Rows are points. Two turns around zero, p and q, are shown by what they do to some points. Write where each new point lands after one turn and then the other. Backwards means that the second turn is done in reverse. Each puzzle has new turns, and all numbers are rounded.

Turn p:
-.74  .08 => -.13  -.73
.41  .00 => .03  .41
.11  -.10 => .11  .10
.52  .18 => -.14  .53
-.31  -.16 => .14  -.32
Turn q:
-.18  .24 => -.09  .29
.40  -.25 => .30  -.37
.19  .46 => .33  .37
-.41  -.46 => -.54  -.30
Where do these land?
p, then q: .35  -.19 => .31  .25
p, then q: -.37  -.34 => .17  -.47
q, then p: .02  .54 => -.49  .23

Turn p:
-.31  -.68 => -.71  -.22
-.04  .40 => .27  .30
.14  -.08 => .03  -.16
.22  .36 => .42  .08
Turn q:
.41  .67 => -.58  -.53
-.05  -.10 => .08  .08
.01  -.29 => .07  .28
-.37  -.28 => .43  .17
Where do these land?
p, then q: -.62  -.03 => .30  -.54
p, then q: .09  -.17 => .11  .16
q, then p: .29  .07 => -.19  .23
p, then q backwards: .44  .52 => -.65  -.20
q, then p: -.20  -.39 => .44  -.01

Turn p:
-.41  -.06  .30 => -.18  .26  .40
.32  -.44  .15 => .55  .14  .01
.09  -.31  -.31 => .30  -.32  .07
-.10  .41  .37 => -.39  .39  -.11
.10  .40  -.52 => -.28  -.48  -.36
Turn q:
-.19  .06  -.15 => -.13  -.21  -.05
.75  .16  -.19 => -.34  .63  .34
-.08  .21  .20 => .16  -.14  .22
-.49  -.43  .14 => .31  -.29  -.51
Where do these land?
q, then p: -.07  -.22  .58 => .31  -.02  -.54
q, then p backwards: .22  -.02  -.22 => -.12  .21  .19
p, then q: .13  .22  .34 => -.25  -.24  .24
q, then p: -.28  .02  -.69 => -.10  -.33  .66

Turn p:
.21  -.30  .11  .01 => -.14  .30  .19  .01
.07  -.58  .08  .32 => -.55  .39  .03  -.02
-.55  .06  -.08  -.38 => .32  .00  -.54  .25
.02  .75  .10  .04 => .29  -.67  .18  .05
.04  .15  .02  -.14 => .19  -.06  .06  .03
.21  -.08  -.23  .16 => -.12  .05  .08  -.33
Turn q:
-.32  .00  -.29  .24 => .02  -.45  -.15  .13
.19  .44  -.17  -.04 => .10  -.14  .45  -.16
-.21  -.28  -.48  .00 => -.36  -.36  -.11  .28
.33  .12  .39  .04 => .29  .41  .14  -.08
-.35  -.14  -.05  -.16 => -.24  -.15  -.28  -.12
.35  -.14  .59  -.08 => .18  .68  -.05  -.06
Where do these land?
p, then q: -.13  -.18  -.19  .03 => -.14  -.22  .11  -.08
q, then p: .48  -.03  -.15  .54 => -.49  -.20  .51  -.02
p, then q backwards: -.12  -.04  -.32  -.38 => -.13  .03  .46  .19
p, then q: -.29  .19  .00  -.20 => -.03  -.03  .16  .37
q, then p: .07  .06  .66  .01 => .51  -.22  .27  -.26

Turn p:
.07  .09  .12  .21  .25  .28 => -.17  .16  -.10  .22  .18  -.26
.23  -.01  .28  -.13  -.36  .09 => .33  -.27  .18  .24  .11  -.02
-.20  .13  .15  -.06  -.17  .29 => .08  -.21  -.15  -.02  .34  -.07
.15  -.03  .07  .01  -.13  -.32 => .16  -.08  .07  .06  -.32  .05
.03  -.04  .11  -.22  .22  -.30 => .23  .27  -.09  .00  -.19  .17
.20  -.39  -.24  .16  .09  -.20 => -.29  .11  .27  .10  -.31  .22
-.27  .29  -.37  -.13  .31  .02 => -.13  .30  -.15  -.51  .09  -.10
-.21  -.04  -.13  .17  -.21  .14 => -.23  -.28  -.03  -.10  .10  .01
Turn q:
.04  .06  -.04  .20  .18  .28 => -.04  -.14  -.12  -.05  -.30  -.17
-.14  .18  .11  -.04  .06  .27 => .26  -.03  .05  -.06  -.23  -.12
.15  .08  -.25  -.36  .03  .04 => .11  -.02  -.06  -.04  .32  -.33
-.08  -.29  .14  .02  .04  -.75 => -.15  .05  -.12  .27  .39  .64
-.02  -.28  -.03  -.11  -.17  .37 => -.05  .39  .03  .03  -.14  -.28
-.11  .17  -.09  .18  -.07  -.28 => -.08  -.26  .19  .11  .07  .19
.16  .08  .16  .11  -.06  .07 => -.05  -.01  .02  -.25  -.11  .06
Where do these land?
p, then q: -.13  -.21  .04  -.03  .06  -.21 => -.03  .06  .16  -.03  -.14  -.25
p, then q backwards: .35  .07  -.19  -.24  -.02  -.24 => -.20  .17  .24  -.05  -.29  .26
q, then p: .19  -.23  .35  .49  -.14  .39 => .32  -.53  -.04  -.41  .26  .05
p, then q: .10  .19  -.09  -.17  .24  -.17 => .12  -.14  .16  -.25  .22  -.03
p, then q backwards: -.10  .20  -.03  .21  -.14  .08 => .19  .12  -.22  .04  .12  .09
p, then q backwards: -.14  .14  -.35  -.06  .05  .12 => .37  .05  .05  -.04  -.20  .03
p, then q backwards: -.26  -.16  .27  -.19  -.04  .03 => -.04  -.02  .15  -.10  .26  -.32

Turn p:
.15  -.18  .18  .14  .11  .04  .32  -.08 => -.04  .21  -.04  .08  -.06  .37  -.16  -.08
.14  .08  -.18  -.31  .14  .16  .26  .22 => .09  -.03  -.08  .08  .06  -.10  -.10  -.52
.19  .21  -.19  .01  .08  .02  .36  .13 => -.02  -.04  -.16  -.17  .12  .14  -.02  -.42
-.21  .28  -.15  -.11  .18  .16  .28  -.07 => -.17  -.04  -.04  -.18  .20  -.14  -.34  -.24
.00  .25  -.10  .14  -.13  -.25  .30  .26 => .17  -.23  -.08  -.40  .06  .22  .02  -.18
.24  -.05  -.13  -.03  .12  .00  -.75  -.24 => -.20  .16  -.21  .28  -.08  -.42  .49  .33
-.40  -.37  -.08  .22  -.10  .07  -.68  .01 => -.19  -.39  .17  .33  -.22  -.23  .15  .61
.12  -.17  .07  -.46  .11  -.38  .04  -.49 => .36  .46  -.29  .20  .33  -.12  -.14  .22
.01  .13  -.08  .25  -.53  .12  -.11  .15 => -.07  -.25  .39  -.17  .09  .12  .38  .03
-.24  -.18  .66  .16  .01  .05  -.04  .12 => .07  .15  .34  -.05  -.51  .16  -.25  .28
Turn q:
-.12  .14  .27  .01  .14  .11  .31  -.19 => -.21  -.19  -.06  -.20  -.28  .13  .17  .16
-.12  -.17  -.12  -.16  -.01  .12  -.20  -.02 => .32  .01  -.10  .09  .10  -.04  .09  .04
.21  -.07  -.46  -.02  -.13  -.03  .27  .48 => -.35  .33  -.11  .36  .46  -.03  -.01  -.01
.12  -.20  -.21  .27  .33  -.17  -.39  -.32 => .28  -.48  .08  .06  .15  -.14  -.45  -.03
.40  .00  .27  -.13  -.20  .15  .19  .24 => -.32  .24  -.09  -.08  -.07  -.30  .25  -.27
.13  .15  .03  .01  -.25  -.26  -.18  -.13 => .09  .16  .05  -.15  -.07  .07  -.28  -.27
-.05  -.35  .07  .12  .06  .12  .39  -.31 => -.15  -.19  -.33  -.24  -.02  -.16  -.03  .40
-.26  .09  .48  -.24  .08  -.19  .22  .17 => -.11  .08  .28  -.41  -.05  .18  .42  .08
.21  -.34  -.31  .44  -.21  .25  -.26  .19 => .09  .16  -.05  .46  .08  -.53  -.33  .12
-.14  .28  .34  -.42  -.09  .27  -.18  .15 => .21  .17  .08  -.01  -.30  .11  .53  -.24
-.38  .46  -.35  .13  .28  -.37  -.19  -.28 => .19  -.29  .24  .12  -.01  .70  -.38  .04
Where do these land?
p, then q: -.44  .12  .11  -.15  .17  .05  -.39  .11 => .14  .36  .31  -.28  .28  -.03  -.15  -.10
q, then p backwards: .25  .11  .04  .18  .34  -.16  .13  -.20 => -.31  .08  -.24  .23  .06  .20  .12  .18
p, then q backwards: .37  -.32  -.12  .46  -.27  .09  -.09  -.07 => -.30  .36  -.11  -.25  .27  .16  .31  .27
p, then q backwards: -.05  -.29  .04  -.36  .33  -.19  -.28  .04 => .00  -.20  -.18  .20  -.20  .47  -.23  -.11
q, then p backwards: .14  .33  -.01  .27  -.38  .21  .40  .44 => .27  -.11  .24  .18  .35  .51  -.23  -.36
q, then p: .22  .26  .47  .15  -.02  -.14  .38  -.26 => .30  -.13  .43  .13  .30  -.32  -.22  .21
q, then p: -.41  -.39  -.36  -.20  .06  -.05  .22  .09 => -.13  -.20  -.31  .03  -.34  -.03  -.08  -.52
q, then p backwards: .11  -.09  -.05  -.10  .03  .24  .02  -.19 => .05  -.01  -.19  -.03  .19  -.17  -.10  .12
p, then q: -.20  .26  -.13  -.25  -.25  -.05  -.39  .04 => -.22  -.01  .19  -.41  .38  .00  .03  -.07
